Each row is a point. The points of each table are mixes of a few directions, plus a little noise. Count the directions of each table, and those that both share. Where both have some left over, give the other angles between the two spaces (their principal angles), to ten degrees, smallest first.
(in the rows, 128 means zero)

First (5 x 2):
[[121 101]
 [114  68]
 [131 141]
 [137 163]
 [138 168]]
Second (6 x 2):
[[140 176]
 [137 163]
 [132 145]
 [119  93]
 [127 122]
 [113  68]]
Directions: first 1, second 1, shared 1

First (7 x 3):
[[117 125 123]
 [120 125 124]
 [127 128 127]
 [127 128 127]
 [ 73 110 104]
 [222 158 170]
 [109 122 120]]
Second (7 x 3):
[[104 158  56]
 [150 101 193]
 [124 134 114]
 [119 139 102]
 [126 131 121]
 [143 109 174]
 [131 124 137]]
Directions: first 1, second 1, shared 0; angles 60

First (8 x 6):
[[ 56  16 130 169  90  91]
 [123 120 127 131 125 125]
 [157 173 127 112 143 143]
 [157 173 128 112 143 143]
 [ 99  82 129 145 112 113]
 [147 158 128 117 138 138]
 [142 149 128 120 135 135]
 [145 154 128 119 137 137]]
Second (7 x 6):
[[105  93 128 141 116 116]
 [157 172 127 112 143 143]
 [ 72  42 129 159  98  99]
 [104  91 128 141 116 116]
 [130 132 128 127 129 129]
 [169 192 127 105 150 149]
 [158 174 127 111 144 143]]
Directions: first 1, second 1, shared 1

First (8 x 8):
[[111 158 125 142 119  98 118 132]
 [127 128 148 118 133  91 100 110]
 [116 138  72 129  90 108 110 149]
 [132 114 127 110 123  93  98 114]
 [115 142 114 122 111 178  93 154]
 [170  77 160 142 179 162 246 103]
 [134 114 141 109 132 131  99 119]
 [118 153 137 153 136 162 160 143]]
Second (7 x 8):
[[179 108 122 121 144  59 185 107]
 [153 148 102 133 121  82 159 138]
 [ 80 107 157 113 123 189  43 119]
 [123 148 113 130 114 121 116 142]
 [116 117 144 131 136 161 127 124]
 [128 148 106 123 110 101 104 139]
 [117 119 152 145 147 184 161 128]]
Directions: first 4, second 3, shared 2; angles 30

First (8 x 11):
[[134 102  92 115 110 119  93 119 128 132 126]
 [124 131 175 130 126 121  91 136 138 111  78]
 [128 178 116 161 128 149 100 166 144 106  76]
 [137 138 103 160 108 121 116 172 163 116 118]
 [122 153 163 114 143 136 169  83 106 132 107]
 [118 138 135 122 162 152 159 127 100 139 174]
 [124 114 177  95 138 115 187  62 103 144 141]
 [138  70  63 126 109 111 108 160 142 143 204]]
Second (8 x 11):
[[129 145 123 154 127 132 140 162 146 121 129]
 [135 144 114 130 104 122 109 108 138 119  65]
 [130  92 111  94 118 118 201  62 100 160 134]
 [113  93 194  99 161 125  77 128 107 126 171]
 [119 151 158 127 157 145 124 131 113 123 147]
 [123 137 115 144 157 147 112 180 127 126 207]
 [136 116 146 134  86 100 138 113 155 121  36]
 [137 144  66 142 114 135 123 139 138 128 133]]
Directions: first 5, second 5, shared 4; angles 30

First (11 x 12):
[[106 121 113 133 110 158 129 140 108 126  88 133]
 [121 177 130 195 123 110 154  64 146 181  96  77]
 [139 104 123 123 117 133 133 131 121 125 119 129]
 [126 121 103 114 133 127 143 124 140  93 117 123]
 [162  94 121  99 107 121 140 130 124 128 123 151]
 [132 108 120 123 127 134 134 125 128 108 122 119]
 [123 216 199  59 136 127  73 138 133 173 193 248]
 [129 106 123 140 155  97 107 207 114 133 183 117]
 [104 116 161 173 153 154  98 128 117 115 151  73]
 [141 123 122 131 117 125 145 100 135 131 111 120]
 [126 121  93 120 130 123 153 120 142  95 105 117]]
Second (9 x 12):
[[157 137  98 124 124 123 128 111 103 122 159 118]
 [129 111 177 125 169 132 163 160 116 115  97 152]
 [ 78 173 151 139 171 135 150 151 155  87 116 139]
 [110 160  86 186  69 144 111 121 146 171 133 138]
 [ 77 152 119 169 147 142 108 126 191 142  95 152]
 [143 101 154 108 105 116 125 119 115 146 126 104]
 [180  87 110  80 139 118 123 121  91 113 149 126]
 [135 150 101 164  93 122 107  82 139 172 142 100]
 [143  82 157  55 134 120 137 160  97  84 134 125]]
Directions: first 6, second 6, shared 2; angles 40, 70, 80, 90

First (11 x 14):
[[146 142 133 153 153  95  89 115 124 138 123 189 149  88]
 [143 139 132 147 147 103  98 117 126 136 123 174 144  97]
 [105 111 122  99  99 168 174 144 133 116 135  55 103 177]
 [151 145 134 158 158  88  82 112 123 140 121 201 153  79]
 [120 122 126 117 117 143 146 134 129 124 131 101 119 146]
 [113 117 124 108 109 154 159 139 131 120 133  80 111 160]
 [140 137 132 144 143 107 103 119 125 134 124 167 141 102]
 [100 107 120  90  91 178 187 148 134 113 137  35  96 190]
 [155 148 135 163 162  81  73 109 123 142 120 214 158  70]
 [106 112 123 100 100 166 171 143 132 117 134  60 105 174]
 [130 129 128 129 129 125 126 126 129 129 128 132 129 126]]
Second (11 x 14):
[[130 112 128 127 139 144 109 164 111  72 135 135 132 122]
 [118 141 115 130 112 103 123 135 159 163 124 109 143 125]
 [189 118 170 163 180 168 134  96  55  72 156 112 106 136]
 [126 140 111 134 114 110 142 132 145 163 122 122 143 132]
 [120  89 129 130 158 125 143 130  68  95 114 128 144 128]
 [126 168 122 129  95 112  91 145 202 163 143  98 127 120]
 [ 91 114 134 101 126 109 120 104 139 153 109 124 122 119]
 [116 145 140 101 107 141 143  78 161 168 121 162  91 133]
 [121 130 103 122 109 130 169 134 129 146 113 172 136 139]
 [167  89 134 172 185 141 127 169  33  39 143  98 160 128]
 [105 160 123  99  85 126 110 120 206 172 127 146 105 124]]
Directions: first 1, second 5, shared 0; angles 90

First (8 x 20):
[[152 156 129 122 140 180 118 138 180 105 163 138 130 181 136 174 141 147
  100 135]
 [113 130 120 129 207 144 104 140 120 112 127 101 147 104 184 144 140 150
  131 176]
 [101 105 124 133 150  90 127 124  80 141  97 109 134  73 144  95 122 121
  153 141]
 [117 121 125 130 148 118 124 129 111 130 118 117 133 106 142 120 128 129
  137 141]
 [153 126 140 127   7 107 164 111 142 152 131 170  99 168  43 106 111  96
  123  54]
 [141 141 129 125 123 150 126 131 154 120 145 136 127 156 124 147 132 134
  115 125]
 [118 124 125 129 155 125 121 131 116 126 121 116 135 110 147 126 130 133
  134 145]
 [130 121 131 129  93 111 140 121 121 139 122 137 120 127 103 112 121 115
  132 107]]
Second (11 x 20):
[[115 107 129 132  98  86 142 118  92 149 103 128 122  96 108  90 116 109
  148 110]
 [129 130 128 128 131 132 127 129 131 126 130 128 129 131 130 132 129 130
  126 130]
 [134 137 127 126 141 147 122 133 144 119 139 128 131 142 137 145 133 137
  119 136]
 [120 115 129 130 109 101 137 122 105 141 112 128 124 108 115 104 120 116
  140 117]
 [135 140 127 126 144 151 120 134 148 117 142 128 132 146 139 149 135 139
  117 138]
 [101  86 131 136  69  43 156 107  56 170  77 128 115  63  87  52 103  89
  167  92]
 [142 149 126 124 158 171 114 138 164 107 154 128 135 161 149 166 140 148
  108 146]
 [120 116 129 130 110 103 136 122 106 140 113 128 124 109 116 105 121 117
  140 117]
 [155 170 125 120 187 212 100 148 199  87 178 128 141 192 168 203 152 166
   89 163]
 [118 113 129 131 107  98 138 121 102 143 110 128 123 105 114 101 119 114
  142 115]
 [140 146 127 125 153 164 116 137 159 110 150 128 134 156 146 161 139 145
  111 143]]
Directions: first 2, second 1, shared 1

First (10 x 24):
[[123 134 117 122 152 145 146 115 122 131 127 117 148 114 128 142 134 151
  121 127 130 112 140  99]
 [122 135 115 121 157 148 149 113 120 131 127 115 152 111 128 145 135 155
  119 127 130 109 142  94]
 [148 104 174 154  27  59  53 182 156 116 131 174  44 186 129  68 104  33
  159 132 120 194  78 249]
 [122 135 113 120 160 150 152 111 119 132 127 113 155 110 128 147 136 158
  118 127 131 107 144  90]
 [128 128 127 128 130 129 129 127 127 128 128 127 130 127 128 129 129 130
  127 128 128 127 129 126]
 [121 137 111 118 165 154 156 108 118 132 127 111 159 107 128 150 137 163
  116 126 131 104 146  84]
 [126 130 124 126 136 134 134 124 126 129 128 124 135 123 128 133 130 136
  125 128 129 123 132 118]
 [132 123 137 133 108 115 113 139 133 126 128 137 112 139 128 116 123 109
  134 129 126 141 118 151]
 [134 121 141 135  99 108 106 144 136 125 129 141 104 145 128 111 121 101
  137 129 126 147 114 163]
 [125 132 120 123 145 140 141 119 123 130 128 120 143 118 128 138 132 145
  123 127 129 117 137 107]]
Second (8 x 24):
[[134 121 141 135  99 108 106 144 136 125 128 141 103 145 129 111 121 101
  137 129 125 147 114 162]
 [126 131 123 125 139 136 136 122 125 129 127 123 137 122 128 135 131 139
  124 128 129 121 133 115]
 [137 117 149 140  83  97  94 153 141 123 129 149  89 154 129 101 117  85
  142 129 124 158 105 183]
 [115 143  98 111 194 173 177  92 110 136 126  97 183  90 127 167 144 191
  108 125 133  85 161  49]
 [135 119 144 137  93 104 102 146 138 124 129 144  99 148 128 107 120  95
  139 130 125 151 111 170]
 [135 120 144 137  94 105 103 146 137 124 129 144  99 148 129 107 119  96
  139 130 125 150 111 169]
 [125 132 121 124 145 140 141 119 123 130 127 120 142 118 128 138 132 145
  123 127 129 117 136 107]
 [119 139 106 116 177 161 165 102 114 134 127 106 169 100 128 157 140 174
  113 126 131  96 152  70]]
Directions: first 1, second 1, shared 1

First (11 x 32):
[[143 133 136 120 127 163 125 147 145 154 186 140 117 137 104 133 137 147
  118 124 127 113 129 114 104 152 132 136 103 140 150 130]
 [141 132 135 121 127 159 125 145 143 151 179 139 118 136 106 133 136 145
  119 124 127 114 128 116 106 149 131 135 106 138 147 130]
 [ 98 117 112 145 130  55 135  88  92  74   8 103 152 109 178 117 110  89
  148 136 131 160 127 157 179  78 121 112 180 104  82 123]
 [153 137 141 114 127 187 123 161 157 171 225 148 109 143  87 137 143 159
  112 121 126 102 128 105  87 169 134 141  86 148 165 132]
 [116 124 121 135 129  99 131 112 114 106  80 118 137 120 148 124 121 112
  136 131 129 141 128 139 148 108 125 121 149 118 110 126]
 [125 127 126 130 128 120 129 124 124 122 115 125 131 126 134 127 126 124
  130 129 128 131 128 131 134 123 127 126 134 125 123 127]
 [121 126 125 132 128 112 129 119 120 117 102 123 133 124 139 126 124 119
  132 130 129 135 128 134 139 117 126 124 139 123 118 127]
 [126 127 127 129 128 123 128 125 126 124 120 126 130 127 131 127 127 125
  129 129 128 130 128 130 132 125 128 127 132 127 125 128]
 [118 125 123 134 128 104 130 115 116 110  89 120 136 122 144 124 122 115
  135 131 129 139 128 137 145 111 126 123 145 120 113 126]
 [132 129 130 126 128 137 127 133 132 134 142 131 125 130 122 129 130 132
  125 127 128 124 128 125 122 134 129 130 122 131 133 129]
 [137 131 133 123 128 149 126 139 138 143 162 135 121 133 114 131 133 139
  122 126 127 119 128 120 114 142 130 133 113 135 141 129]]
Second (10 x 32):
[[151 132 129 114 114 164 100 116 109 141 148 158 124 137 104 100 119 141
  123 126 139 102 135  95 108 160 127 126  73 145 141 112]
 [123 127 128 131 131 120 134 131 132 125 124 121 129 126 133 134 130 125
  129 128 126 134 127 135 133 121 128 128 140 124 125 132]
 [109 125 127 139 139  99 150 138 144 117 112 103 131 121 147 151 135 118
  132 130 119 149 123 154 145 102 129 130 173 114 117 141]
 [119 127 127 133 133 115 138 133 135 123 121 117 130 125 137 138 131 123
  130 129 124 138 125 140 136 116 129 129 149 122 123 134]
 [113 126 127 137 137 105 146 136 140 119 115 108 131 122 144 146 134 120
  131 129 121 144 124 149 141 107 129 129 164 117 119 138]
 [114 126 127 136 136 106 145 135 140 120 116 110 131 123 143 145 133 120
  131 129 121 143 124 148 140 109 129 129 161 118 120 138]
 [120 127 128 133 133 116 137 132 135 124 121 118 129 125 136 138 131 124
  130 129 124 137 126 139 135 117 128 129 147 122 124 133]
 [130 128 128 127 127 131 126 127 127 129 129 130 128 129 126 126 127 129
  128 128 129 126 128 126 127 130 128 128 124 129 129 127]
 [122 127 128 132 132 118 135 131 133 124 123 120 129 126 134 136 130 125
  129 129 125 135 126 137 133 119 128 129 143 123 124 132]
 [179 136 131  97  98 206  67 101  86 157 172 195 119 147  75  66 108 156
  117 124 152  72 143  57  83 198 125 123   7 165 157  93]]
Directions: first 1, second 1, shared 0; angles 50

First (11 x 32):
[[107 122 116 119 137 133 146 145 119 137 141 109 115 111 120 111 129 161
  148 105 164 127 156 137  94 144 173 147 136 142 154 111]
 [109 134 124 100 134  96 129 154 124 149 105 139 123  90 124 118 123 130
  165 106 170 129 166 128 103 140 177 121 130 138 159 119]
 [151 160 186 121 117 128 177 144 166 221 106 121 135 144 147 137  92 136
  116 212 148 181 139 152 129 121 146  96 138 163 117 123]
 [106 115  87 112 143 105  94 140 103  80 129 137 117  87 111 113 147 133
  168  57 150  99 154 104 109 147 160 144 127 109 161 125]
 [123 117 114 154 111 152 110 108 120  69 146 134 130 157 123 148 142  90
  111 135  58 102  81 114 166 116  79 126 106 102 101 145]
 [130  97 105 134 140 113  87  85 102  93 122 150 143 131 132 119 155 112
   91  68 120  91 102 142 132 109  59 155 128 115 116 134]
 [ 83 138 129 123 106 142 165 169 130 134 133 117 111 122 116 139 116 110
  171 160 114 130 139 130 121 140 189 108 107 139 144 122]
 [170 134 135 146 122 126  89  98 139  93 121 151 145 153 137 149 132  94
   97 146  75 126  88 100 180 110  58 111 123  97  91 154]
 [200 139 140 153 142 148 104  96 150 113 150 116 137 159 138 132 126 162
   86 148 112 153 107  97 159 124  74 135 151 106  96 141]
 [ 99 148 180 128 101 162 226 161 153 231 129  94 119 155 137 136  91 138
  127 225 139 170 136 185 106 125 181 107 123 187 126 107]
 [131 105  93 118 155 101  82 109 102  89 125 142 132 100 122 106 153 144
  128  44 158  99 141 119 111 133 111 159 140 112 145 126]]
Second (11 x 32):
[[138 129 124 124 124 138 128 131 118 133 135 124 125 152 132 128 126 126
  117 131 118 127 122 142 122 128 125 129 136 137 121 125]
 [ 98 123 166 146 132 105 164 128 134 194  69 166 154 113 165 146 107  99
  106 141 147 174 114 141 141  89 131  82  88 151 125 162]
 [135 110 108 160 130 181 131 104 121  79 184  90 118 159 115 123 145 162
  103 122  97 111 102 124 132 133  98 167 135 115 112 122]
 [ 83 105 137 178 148 128 140  93 166  76 134 121 137  42 106 127 147 162
  150 110 150 127 131  61 163 126 115 148  89  80 148 144]
 [120 128 119 127 134 116 111 122 146  87 140 121 121  79 101 119 142 146
  164 114 142 109 150  89 136 148 133 147 129  97 147 119]
 [ 68 102 175 192 145 119 184 100 153 170  75 159 164  81 162 149 116 120
   97 135 151 182  99 111 164  76 113  93  58 130 127 179]
 [166 150 102  77 117 118  89 153 115 110 149 117 106 147 107 115 133 126
  157 124 122  95 156 137 104 162 146 142 173 128 134  95]
 [160 162 110  55 118  80  79 167 126 124 120 137 110 110 104 114 127 112
  188 122 146  97 181 125 104 169 168 125 171 124 151  94]
 [127 131 114 119 133 116 104 125 145  81 145 117 117  82  97 117 143 147
  170 113 141 102 155  90 132 155 136 150 137  96 148 113]
 [164 142 126  97 110 141 132 154  90 186 121 134 125 222 159 134 107  96
   86 148 100 140 109 199  99 116 131 106 155 180 100 122]
 [151 126 128 131 116 165 146 133  94 168 137 122 129 222 160 137 114 113
   68 146  92 144  89 189 112 106 112 118 139 171  94 132]]
Directions: first 5, second 3, shared 1; angles 30, 80

First (9 x 32):
[[127 131 127 135 133 127 127 126 131 125 128 127 132 126 129 128 127 125
  129 128 126 129 127 126 131 127 130 128 121 129 129 129]
 [117 174 121 233 210 113 107  97 174  77 135 109 191  97 139 134 117  79
  150 121 103 148 106  94 175 106 157 139  12 147 134 146]
 [127 132 127 138 136 126 126 125 132 123 129 126 134 125 129 128 127 123
  131 127 126 130 126 125 133 126 131 129 117 130 129 130]
 [121 160 123 200 184 117 113 107 160  94 133 115 171 107 135 132 121  95
  142 123 111 142 113 105 160 113 148 135  48 141 132 141]
 [134 103 132  71  83 136 140 145 103 156 124 138  94 145 122 125 134 155
  116 132 141 117 140 146 102 140 112 122 191 117 125 118]
 [125 142 126 158 152 123 122 119 141 113 130 123 147 119 132 130 125 113
  134 126 121 134 122 118 142 121 136 131  94 133 129 133]
 [134 104 132  74  85 136 139 144 104 154 124 138  95 144 123 125 133 153
  117 132 141 118 139 145 104 140 113 122 188 119 125 118]
 [133 106 131  77  88 135 139 143 106 153 124 137  98 143 123 125 133 152
  118 132 140 118 138 145 105 139 114 123 185 119 125 119]
 [135 101 132  66  80 137 141 147 101 157 124 139  91 146 122 124 134 157
  115 132 142 116 141 148 100 141 111 121 196 117 124 117]]
Second (9 x 32):
[[122 150 113 137  99 121 119 131 121  96 107 138 148 108 129 108 151 121
  137 123 143 108 125 132 130  92 127 134 139 156 126 134]
 [116  72 155  97 136 160 132 120 130 169 161 110 109 141 134 109 117 112
   72 123 136 144  73 128 140 176  85 123 102 106 133 107]
 [126 142 132 176 217  96 167  78 157 148 102 121  72 137  83 230 119 158
  184 119 113 163 249 121 103 206 158 100  79 100  96 171]
 [119 111 130 110 115 131 135 127 118 138 124 128 107 127 118 126 134 133
  122 123 140 122 130 136 120 139 115 123 142 132 117 126]
 [120 134 119 148 134 121 110 147 126 109 144 119 152 115 134 110 109 113
  139 134 112 117  91 119 147  83 153 140 125 152 125 118]
 [129 125 122 115 111 124 122 152 114 128 136 128 128 129 130 119 115 135
  137 136 119 115 116 131 126  99 145 134 164 138 125 117]
 [140 172 116 158 124 122 117 120 141  91 108 141 169 116 142 121 149 117
  139 127 131 127 139 123 134 103 133 135 108 136 145 142]
 [112  95 130  99  98 140 119 151 107 137 148 120 123 123 131  91 119 119
  104 129 135 110  70 134 137 106 116 135 155 146 121 104]
 [169 152 134 111 119 139 130 126 138 135 122 147 145 155 152 138 138 144
  119 138 122 146 159 129 113 148 121 128 138  86 164 133]]
Directions: first 1, second 5, shared 1

First (10 x 32):
[[103 187 185 160 189 133 210 156 144  60  83 174 103 139 171 147 106  40
  106 112  33 110 164 235 126 118 173 153 167 167 168 163]
 [121 143 143 136 144 129 150 135 133 110 116 141 121 130 139 133 121 104
  122 124 103 124 138 156 128 124 140 135 138 138 139 137]
 [131 119 119 123 119 127 116 123 125 138 135 121 132 126 121 125 132 142
  132 131 143 130 122 112 128 130 121 124 122 122 122 123]
 [116 158 156 145 159 131 170 141 137  94 105 151 115 133 149 137 116  84
  116 120  81 119 146 182 127 122 151 141 147 148 149 145]
 [117 154 152 142 155 130 164 140 134  98 108 148 117 132 147 136 118  89
  119 121  86 120 144 175 126 123 147 139 145 145 146 143]
 [119 151 150 140 151 130 159 138 134 103 111 145 119 132 145 135 119  94
  120 122  92 121 141 169 127 124 145 138 143 143 143 141]
 [143  93  94 109  92 125  79 111 118 169 155 100 142 122 103 117 141 180
  142 137 184 139 106  64 129 134 101 113 105 104 104 108]
 [153  69  71  97  67 123  46 102 111 195 173  82 152 118  85 109 151 216
  150 143 224 145  92  21 130 139  83 103  89  89  88  93]
 [144  92  93 109  91 125  77 111 117 169 156 100 143 121 102 116 143 182
  142 138 186 138 106  62 129 134 100 113 104 104 103 106]
 [134 114 115 121 115 127 110 122 124 143 138 117 133 126 118 124 133 148
  134 131 149 132 119 104 128 130 119 123 119 119 119 120]]
Second (9 x 32):
[[146 107 103 102  85 133 126 118  97 114 129 128 122 136 113 110 104 147
  112 135 171 145 159 150 160 137 198 107 120 162 163 141]
 [128 149 122 122 163 114 160 108 137 128 134 129 161 139 155 141 127 132
  142 118  94 103 144 139 118 127  74 146 110  98 127 118]
 [119 127 147 147 129 135 111 147 138 135 122 127 108 116 120 129 142 113
  128 131 124 133 102 113 114 123 127 128 144 132 110 130]
 [158  96  53  75  95 108 109  70 101 167 172  94 189 143 122 118 124 216
  148 132 192 121 148  79 148 142  75 117  68  82 127  96]
 [128 158 137 121 147 128 197 125 117  72 105 158 124 148 157 130  90  90
  105 120  89 120 187 222 153 131 193 134 138 167 186 156]
 [ 99 124 169 176 154 133  62 161 173 182 133 110 113  95 112 143 188 118
  157 131 112 126  33  30  69 114  25 141 149  80  38 101]
 [136 108 116 122 102 131 104 128 118 139 135 118 122 124 111 118 130 146
  127 134 159 139 120 109 134 132 142 118 124 132 124 126]
 [126 133 133 129 127 131 138 133 125 116 120 135 120 130 129 129 121 117
  122 128 122 130 137 145 132 128 150 127 135 140 139 135]
 [110 149 172 157 147 141 145 161 141 100  99 150  91 122 132 134 126  72
  112 124  90 132 123 166 120 121 169 133 164 160 135 150]]
Directions: first 1, second 3, shared 1

First (8 x 32):
[[114 134 128 142 125 123 138 142 108 104 115 124 131 118 147 121  93 121
   97 120 128 120 148 115 117 133 134 119 157 138 119  94]
 [142 122 129 115 131 133 118 114 148 152 141 132 125 138 109 136 163 135
  159 136 128 137 108 141 139 122 122 137 100 119 137 162]
 [139 123 128 118 130 131 121 118 143 146 138 131 126 135 114 133 154 133
  151 134 128 134 113 138 137 124 123 135 107 121 135 153]
 [133 126 128 124 129 130 125 123 135 136 132 129 127 131 122 130 139 130
  138 131 128 131 122 132 132 126 126 131 119 125 131 139]
 [129 127 128 127 128 128 127 127 130 130 129 128 128 129 126 129 131 129
  131 129 128 129 126 129 129 127 128 129 126 127 129 131]
 [148 120 129 110 132 135 114 108 157 162 148 134 124 142 101 138 178 138
  172 140 128 140 100 147 144 120 119 141  88 114 141 176]
 [ 78 147 126 174 118 112 162 177  58  45  82 114 137  94 193 103   7 104
   21 100 126  99 197  80  89 148 149  96 227 162  97  10]
 [141 123 129 116 131 132 119 115 146 149 140 131 126 137 111 134 159 134
  155 135 129 136 110 140 138 123 123 136 102 119 136 159]]
Second (8 x 32):
[[169 125 120  80 157 132 155 107 180  89 124 144 128 165 155 136 149 144
  129 121 136 178 119 155 121 146 100 188  83  37 114 164]
 [ 59 142 151 153  91 127  90 161  66 177 140 105 123 102 102 141 106  95
  128 139 116  75 139 101 142 129 159  53 200 206 137  90]
 [ 82 139 150 119 106 132  95 144 101 174 148 114 120 127 104 152 136 104
  147 142 119 103 124 122 147 137 143  84 167 156 135 127]
 [163 119 110 140 145 124 156 117 146  88 110 139 135 126 149 106 116 146
  109 116 135 146 134 130 111 120 118 161 101 110 122 123]
 [146 123 114 150 136 122 149 126 128  95 110 134 134 117 146 106 106 139
  104 117 132 132 140 122 112 120 126 143 121 131 123 109]
 [138 130 128 100 140 130 139 123 148 109 127 133 127 148 144 137 133 130
  125 125 131 150 127 139 125 143 116 151 118  81 119 141]
 [101 134 144 115 114 133 101 134 117 169 147 119 122 132 104 148 146 114
  152 141 122 114 118 129 145 133 136 101 145 143 136 140]
 [165 111 107 168 135 123 140 112 137 123 118 137 135 107 120  97 132 151
  131 123 133 127 122 126 119  97 126 143  90 158 138 130]]
Directions: first 1, second 3, shared 1
